Each row is a point. The points of each table are mixes of a few directions, plus a little noise. How many directions does each table use, and how many do they share? Where both have some left over, give the other angles between the two spaces (their principal angles), to ten degrees, smallest first.
In the rows, 128 means zero.

First, 5 rows:
[[117 168]
 [114 181]
 [135 106]
 [125 140]
 [151  45]]
Second, 4 rows:
[[ 75 142]
 [204 109]
 [103 136]
 [132 128]]
Directions: first 1, second 1, shared 0; angles 60

First, 6 rows:
[[144 123  65]
 [ 86 148 178]
 [130 129 115]
 [144 114 182]
 [186 101  80]
 [ 76 155 151]]
Second:
[[109 142 101]
 [ 73 158 149]
 [122 133 116]
 [208  80 146]]
Directions: first 2, second 2, shared 2

First:
[[154 120 147  91]
 [ 59 149  80 221]
 [ 88 138 101 182]
 [172 115 156  71]
 [119 130 122 139]
 [164 117 153  77]
 [138 125 136 114]]
Second:
[[122 126 132 153]
 [112 125 138 184]
 [150 133 115  52]
 [ 94 120 150 247]
 [128 128 128 128]
 [144 132 118  72]
 [148 133 116  59]]
Directions: first 1, second 1, shared 0; angles 40

First (9 x 8):
[[ 92 141 110  91 126 118  89  39]
 [139  74 165 109  80 217 183 177]
 [127 155 109 142 155  80 102 109]
 [135 141 123 147 141 107 125 144]
 [107  83 149  75  75 212 157 102]
 [154 188  98 193 194  19  91 158]
 [147 133 131 154 140 116 138 167]
 [119 109 136 107 109 161 140 118]
 [133 129 131 134 131 126 130 140]]
Second, 10 rows:
[[ 87 142 185 149 163 141  90 148]
 [ 85 110  94 105 153 130 105 174]
 [ 68 131 145 128 157 135  86 175]
 [203 163 179 164  69 120 172  51]
 [128 155 224 175 153 145 110 102]
 [131 137 141 135 119 127 129 122]
 [129 121 129 128 144 133 126 127]
 [155 124  55  98  62 103 164 125]
 [100  95  40  81 134 120 125 175]
 [196 101  86 116 126 127 175  82]]
Directions: first 2, second 3, shared 0; angles 80, 90

First, 10 rows:
[[170  98 140 117  80 138 163 107 136]
 [174  51  27 229  70 111 109 135  63]
 [ 89 185 192  64 174 136 134 127 169]
 [ 98 168 165  91 166 129 124 130 148]
 [160  82  80 176  89 122 127 126  99]
 [103 152 130 129 155 123 109 139 128]
 [118 160 188  70 141 140 150 116 166]
 [125 116  88 168 130 119 107 142 103]
 [131 108  81 173 124 117 105 137  99]
 [115 164 189  67 147 139 151 118 165]]
Second:
[[ 41 136 201 126 166  91 100  73 216]
 [161 149  64 118 105 133 140 169  67]
 [150 131 105 106 108 142 159 172 131]
 [164 103 129 133 107 143 143 121 117]
 [158 103  86 159 107 133 128 144  95]
 [ 80 157 164 149 204 122  70 104 120]
 [ 78 153 221 113 207 139 100 101 179]
 [155 113 148 117 103 135 146  96 125]
 [146 151  59 104  66 103 151 133  79]
 [150  84 103 155 107 140 146 166 149]]
Directions: first 2, second 5, shared 2
